Each row is a point. Before rounding, the points of a table are all equally far from one centre. They may lie mostly on one side of it. Where is the centre, to within rounding?

Points (8 x 3):
[[ 2.9 -2.0  2.7]
 [ 3.2 -1.2 -6.0]
 [-5.4 -3.7 -2.8]
 [-1.5  1.5  0.8]
 [-2.2  1.7 -3.6]
 [-2.1  1.3  0.7]
 [ 0.6  1.3 -5.3]
 [-4.6 -0.4 -3.2]]
Centre: [ 0.0 -3.1 -1.9]

Points (12 x 8):
[[ 3.5  1.9  0.8  2.9  1.8  4.4  6.0  0.2]
 [ 2.1  0.9 -2.4  2.0 -0.8 -3.1 -0.1 -1.4]
 [ 0.2  4.0  4.7  2.1  1.6  6.6  1.6  2.3]
 [-0.3 -1.0  2.6 -0.1  0.5  0.8  5.7  0.2]
 [ 3.2  2.9  2.5  5.2  1.2 -1.3 -1.1 -1.2]
 [-0.8  0.9  1.8  3.7 -1.8  5.9 -1.4 -3.0]
 [ 4.1  2.6  3.6 -0.3 -3.8 -2.2 -0.3  0.5]
 [ 4.3  4.6 -0.4  1.9  1.2  5.3 -3.2  1.4]
 [ 2.5  8.2  1.9 -1.0  0.1 -0.3  0.2 -0.9]
 [-3.4  4.4  1.8 -0.5  3.6  1.3  1.8  1.8]
 [ 0.7  5.5  5.0  1.4  1.6  5.5  2.8 -0.4]
 [ 6.9  4.0  1.0  3.5 -1.2  2.1  2.6  2.6]]
Centre: [ 1.0  2.7  0.8  1.2 -0.9  2.1  0.9  0.7]

Points (15 x 11):
[[ 6.1  1.5  6.3  0.7  4.6 -0.6 -2.3  0.6 -0.8  2.6  1.3]
 [ 1.1  2.4  3.0  3.4  3.1  1.2 -0.7  0.4 -7.5 -0.8 -0.2]
 [ 2.6 -0.1  3.8  6.0  1.8  0.9 -1.4  2.6 -4.1  2.0  3.9]
 [-0.8  3.1  4.9  1.9  0.2 -2.4 -4.8 -2.1 -1.0 -0.7  3.2]
 [ 2.2  0.4  6.0  1.3  1.2 -3.4 -3.7  4.8  0.6  1.0  2.7]
 [ 1.2  1.5  6.1  0.3  2.1  0.2 -6.4  3.7 -3.5  0.2  3.0]
 [-2.3 -1.1  3.0 -0.2  4.5 -0.1 -4.0  2.9 -1.9  2.8  0.8]
 [ 4.7 -1.8  2.8 -0.2  0.9  0.4  0.2  5.2 -2.7 -0.8  0.5]
 [ 1.9  1.7  1.3  2.7  1.7 -1.8 -2.3 -1.7 -0.7 -4.3  0.2]
 [ 0.1 -1.2  4.9  2.7 -1.0  1.4  2.6  1.0 -5.2  0.8  0.4]
 [ 2.8  2.5  5.9  3.5  2.9 -3.0 -3.3  1.0 -0.4  3.7 -1.3]
 [ 3.2  4.0  6.8 -0.1  1.5 -0.6 -2.8 -1.4 -1.0 -1.4 -1.9]
 [ 1.4  0.5  6.5  4.8  1.7 -2.1 -1.6  2.2 -6.0  3.1  1.6]
 [ 4.8  2.2  5.7  2.7  2.0 -2.4  1.0  2.9 -0.3  2.1  3.4]
 [ 2.3 -0.4  5.2  3.3  3.8 -3.4 -3.0 -0.3 -3.9  4.4 -0.8]]
Centre: [ 1.4  0.7  3.8  1.1  1.6 -0.7 -1.4  0.8 -2.4  0.5  1.1]

Points (23 x 18):
[[ 3.1 -4.7 -0.8 -4.9 -0.5 -0.6 -1.9 -5.0 -1.6  3.2  1.5  2.9 -1.4 -1.6
  -4.4 -2.0  0.7  3.4]
 [ 1.9 -4.3 -1.2  1.2  2.0 -3.2  0.6 -3.6 -1.8  0.4 -2.2 -1.0  0.7  3.7
  -1.2 -2.6 -2.0  0.4]
 [ 3.2 -2.1  0.0  2.0 -1.2 -2.2  2.5 -4.2 -2.6 -1.2  0.8  4.1 -1.2 -7.1
  -4.6 -3.0 -2.6  6.6]
 [ 1.7 -3.3 -0.6  1.1  0.8 -2.9  1.5  2.1 -2.9 -0.4 -3.0  2.1 -2.8 -3.4
   0.2 -2.9  0.4  1.9]
 [ 1.5  0.0 -3.0 -1.0  0.4  2.4  4.8 -0.1  1.9 -0.8 -1.9  0.4  0.5  3.5
  -4.8 -3.7 -2.6  0.8]
 [ 2.3 -5.1 -2.9 -1.6  1.2 -1.2 -1.2 -1.2  4.7 -4.3 -1.0  1.7 -0.2 -3.4
  -2.3 -2.9 -0.3  4.4]
 [ 0.3  2.3 -0.8 -2.0  4.8  0.7  3.4 -3.0 -1.2 -2.1 -0.5 -1.5 -1.2 -3.1
  -1.0 -4.0 -1.1  5.8]
 [ 4.8 -2.1 -1.9 -0.2  2.9  0.4  3.3 -4.0  2.0  1.9  0.1  6.2 -2.7 -1.0
  -4.1  0.0 -3.2  5.9]
 [ 0.6 -1.8 -0.7 -0.4  2.7 -1.5 -2.3  0.1  1.3  0.3  0.3  5.3 -0.2 -4.6
  -4.5 -4.2 -0.5  7.2]
 [ 2.1  0.8 -0.2 -1.7 -0.5 -0.7  4.2 -2.3  0.7 -4.5 -2.5  1.6 -0.6 -6.5
  -1.2 -0.6  1.5  3.2]
 [-1.2  2.0 -0.3  2.5  2.9 -2.1  5.4 -1.3 -0.5 -1.5  1.7  2.9 -0.6 -1.5
  -7.6 -2.3 -0.1  5.5]
 [ 1.8  1.3  1.4 -4.9  2.4 -3.9  3.1 -3.4 -0.2  0.3  4.6  2.4 -5.1 -3.9
  -1.3 -2.4  0.8  4.6]
 [ 2.5 -0.9 -2.7 -6.1 -3.6 -2.6  4.4 -0.4 -0.7  0.0  3.6  2.6 -3.4  1.2
  -5.7 -1.4  1.3  2.0]
 [ 3.6 -1.5 -1.0  1.8  2.6 -4.4  3.2 -0.9  2.2  0.6  1.2 -2.5 -2.4 -4.0
  -3.9 -1.6 -6.9  5.2]
 [ 0.5  1.9 -3.0 -2.7  3.0 -6.2  1.9  0.9 -1.1  0.2  1.0  4.0  1.1 -2.0
  -3.5 -5.6 -3.4  7.7]
 [ 5.3 -2.7 -1.2 -2.9  5.6 -4.1 -0.2 -2.7 -5.1  0.3  1.3 -0.1 -1.7  0.3
  -4.4 -4.0 -1.3  4.5]
 [ 2.2 -4.9  0.3 -3.1  1.6 -0.4  0.4 -2.4  0.2  1.1 -1.8  4.7 -1.2  1.6
   0.7 -3.9 -3.1  6.3]
 [ 3.3 -1.5 -3.5 -1.1  2.1 -5.3  4.1  1.9  0.1 -3.8  0.8  3.9 -1.6 -5.2
  -5.8 -5.9 -2.3  1.0]
 [ 6.9 -1.3 -1.3 -0.1  2.8 -2.0  2.6 -4.1 -0.7  0.5 -2.5  3.3 -3.2 -2.1
  -0.9 -7.0 -4.7  4.2]
 [ 7.4 -2.4 -3.0 -2.4  5.1 -1.4 -0.8 -1.0  0.4 -2.0  1.4  1.8 -1.1 -0.4
  -3.2 -0.2 -0.4  5.5]
 [ 2.5 -0.7 -0.8  2.5 -2.1 -4.4 -0.4 -0.7  2.7 -3.8 -2.2  5.0 -2.1 -3.5
  -1.6 -2.2  0.0  5.3]
 [ 4.4  0.5 -1.5 -0.9  2.5  1.4  2.2  0.9 -1.5 -2.3 -1.3 -0.9 -1.8  0.8
  -4.1 -2.7  3.1  4.6]
 [ 1.8 -0.7 -1.2  2.2 -0.4 -5.0  0.9  1.4  2.3  0.8  1.7  2.7 -1.1  4.7
  -2.0 -0.7 -3.7  1.9]]
Centre: [ 2.6 -0.6 -0.1 -1.9  0.2 -3.1  2.0 -2.0  0.3 -0.8  0.3  1.6 -0.8 -1.1
 -3.9 -2.9 -2.2  3.0]

Points (31 x 24):
[[ 4.4 -2.0  1.3  4.0 -2.7 -1.9 -2.6 -2.2  1.5  1.1 -2.6  3.4  1.7 -4.0
  -0.1  4.4  5.7 -1.9 -0.1 -2.6 -4.8  0.1  1.3  4.6]
 [-0.3  1.7  3.9 -0.2 -2.3 -2.4 -1.5  3.6 -1.0  2.7  0.6 -0.9 -0.5 -4.1
   3.9  2.2  3.7 -4.7  0.6 -3.9 -0.6 -1.5  4.9  3.4]
 [ 2.8 -2.2  1.8  4.4 -1.6 -0.4  0.2 -2.0  0.5  2.4 -4.7  5.7  3.2 -0.1
   0.1  3.3  1.2 -2.4  1.1 -2.2 -1.1  1.4  0.7  6.8]
 [ 5.5  0.6 -0.9  0.5 -3.4  1.0 -0.1  1.6  1.9 -0.6  1.8 -1.2 -2.1 -3.4
   2.9  2.0 -1.3 -4.2 -5.2 -3.7  1.9  1.2 -1.3  3.2]
 [ 2.4 -4.3  0.7  4.0 -1.7  0.5  1.3 -1.6  4.4  3.7  1.0  8.0 -3.0  0.9
   1.5 -0.3 -1.0 -5.1 -1.5 -1.9  1.6  1.1  4.4  2.3]
 [ 0.6 -5.0  2.2  0.5 -1.7 -2.2  0.2  2.1 -0.3 -0.3 -6.5  6.1  3.4 -0.9
   3.2 -2.0  4.0 -6.1  0.4  0.5 -3.3 -1.6  1.0 -1.0]
 [ 4.3 -2.1  1.3  3.1  3.3 -0.9 -4.4  0.8  3.6  2.9 -0.4  4.8  4.3 -1.3
   2.8 -1.0  0.7 -6.3 -3.7  2.3  0.6 -3.3  1.4  4.5]
 [-0.2 -0.2 -2.8  1.6 -2.0  0.5 -0.2  1.4  1.5 -4.2 -5.6  4.4 -0.3  2.6
   1.3  0.3  4.1 -4.1 -0.4 -3.2 -1.9 -2.1  2.2  2.9]
 [ 2.3 -1.3  3.6  1.4  0.5 -0.5 -4.1  3.8  3.4 -0.7  0.8 -0.1 -0.4  1.0
   4.9  1.2  2.1 -4.1 -5.0  0.2  1.7 -4.0 -1.9  3.7]
 [ 4.7  0.8  3.2  2.0  1.2 -3.8 -4.4  0.5  0.6 -0.2 -0.4  0.6  3.3  0.6
   2.0  3.0  1.0 -0.1  3.6 -2.7  1.2 -0.8 -0.7  5.4]
 [-1.5 -0.6 -0.3  5.7 -0.7 -1.8 -2.9 -3.3  2.3 -2.6 -1.0  0.6  0.2 -0.7
  -0.3 -2.3 -2.2 -5.4 -0.2 -4.6 -4.2 -2.1  1.8  5.2]
 [ 0.7 -4.3  2.7  0.9 -1.0 -2.5 -2.3  3.7 -1.0  0.2 -6.4  5.4  2.7 -3.5
   1.4  0.4 -2.5 -1.9  0.0 -2.0  0.8 -5.4  2.9  3.0]
 [-2.3 -0.6  1.6  1.2  2.2 -3.7 -5.5 -2.3  5.0  0.6 -0.8  5.5  0.3 -3.4
   3.4  1.2  2.9 -3.3 -1.8 -5.6 -0.2 -2.7  1.5  4.7]
 [ 1.3 -2.9  2.5  0.2 -2.5 -5.9 -1.3 -2.0  1.7 -0.1 -4.8  4.7 -1.1  1.1
   2.7  2.7  5.9 -2.9 -4.6 -2.0  0.2 -1.7  4.2  1.4]
 [ 4.1 -1.8  1.4 -0.5 -0.2 -4.9 -2.5 -5.5 -2.6  4.0 -3.5  4.2  2.7 -1.5
   4.2 -0.1  1.0 -1.4 -2.7 -3.4  2.0 -2.3  2.1  6.4]
 [-0.4 -3.1  5.2  2.2 -0.4 -3.3 -0.3  0.4  3.0  0.5  2.2  3.8  5.2 -2.5
   3.0  0.9  1.8 -5.3  0.5 -2.7 -4.7 -2.0  5.6  2.4]
 [ 4.8 -4.1  1.6  5.5 -2.0 -3.3 -2.3 -3.8  2.5  3.5 -0.2  2.7  1.6 -2.5
  -1.7  3.9  3.0 -4.8 -0.1 -3.9  0.5 -2.4 -1.6  1.5]
 [ 4.0 -2.1  2.3  2.6 -0.2 -5.6 -0.5 -2.5  1.9  1.5 -2.4  6.6 -1.8 -2.6
   3.4  1.6  1.3 -6.0 -0.8 -3.7  0.1  0.5  6.2  3.2]
 [ 5.2 -1.9  2.3  4.3 -1.8 -0.2 -2.3  1.0 -1.0  1.4  2.6  5.6 -0.9 -5.5
   3.7  2.4  0.7 -7.1  0.5 -3.4  0.7 -0.4  1.7  3.6]
 [ 0.1  0.0  1.6 -0.6 -1.0 -1.7  2.0 -1.9  1.8  4.4 -2.4  5.0  3.6 -1.2
   6.6  2.7  0.1 -6.2 -2.3 -0.9 -2.1 -0.5  1.4  3.5]
 [ 2.0 -1.1 -0.2  2.6 -4.7 -5.7 -1.7 -3.1  0.9  2.2  1.3  2.6 -0.3  0.3
   4.2  2.0  0.8 -6.2 -0.3 -0.5 -0.1 -0.2  1.2  3.7]
 [ 2.3 -2.9  2.4  1.6 -1.0 -3.9  1.5 -3.1  1.3  3.7 -2.8  5.5 -4.9 -4.6
   3.1  1.4  1.7 -5.3 -1.7 -1.2 -2.3 -2.5  5.4  4.0]
 [ 3.4 -1.6 -0.9 -1.9 -2.5 -0.3 -2.7 -3.7  1.0 -3.9 -2.2  6.4 -2.5 -3.1
   4.9  1.4  0.9 -2.0 -4.1 -4.0 -2.7  4.8  1.5  2.3]
 [ 1.3 -0.8 -0.5  0.2 -3.6 -1.7 -3.0  0.4  0.7  1.4 -1.7  5.6  0.9 -0.7
   1.4  3.5 -2.3 -3.9 -0.8 -1.3  0.0 -2.5 -0.8  7.6]
 [ 0.0 -3.3  4.2  1.5 -7.6 -0.3 -1.1 -2.7  0.1  0.7 -2.0  0.4  3.9 -2.3
   3.8 -0.1  0.6 -5.1 -1.1  0.8  0.7 -3.8  3.3  1.7]
 [-1.2 -4.1  5.3  4.8 -1.3 -3.0 -0.1 -2.8  1.2  0.5 -4.4  2.5  4.7  0.2
   3.4 -0.3  2.3 -3.2 -1.2 -2.5 -1.2 -4.2  0.2  3.9]
 [ 1.6 -1.3  0.0  1.6 -2.2 -4.7 -2.0 -0.4  3.6  0.6  0.3  4.5  1.2 -1.0
   0.2  5.5  2.3 -4.8 -1.4 -5.1  0.1 -1.1  0.6  4.9]
 [-0.1 -2.9  4.6  5.7 -1.1 -4.2 -1.6  1.4  3.8  0.2 -4.7  1.3  3.2 -0.6
   1.9  3.0  1.2 -0.6 -1.0 -2.9 -0.7 -2.6  2.0  0.5]
 [ 3.3 -2.6  2.8  3.4  0.9 -1.9 -3.0  0.3  1.3  0.0 -3.9  3.9  5.7 -1.4
   6.1  0.5  1.9 -5.8 -0.4 -2.9 -1.4 -2.0  0.0  4.5]
 [ 5.0 -3.3 -3.0  2.5 -1.8 -1.3 -1.8 -3.1 -0.7 -1.9 -2.0  4.2  4.1 -1.4
   4.2  2.2  1.1 -3.8  1.9 -1.6 -1.4 -2.1 -1.1  4.9]
 [ 6.2 -1.5 -0.5 -1.1  1.4 -1.5 -1.8 -2.5 -0.3 -0.3  2.8  1.6  3.8  0.0
   0.5 -4.5  1.6 -7.5 -1.4 -4.5  2.6 -4.0 -3.1  4.0]]
Centre: [ 1.9 -2.3  1.7 -0.7  1.4  0.6 -1.2 -1.6 -0.3  0.6 -0.3  1.9 -0.1 -1.7
  0.1 -1.2  1.0 -1.9 -1.4 -1.7 -0.7 -0.8  1.6  0.0]
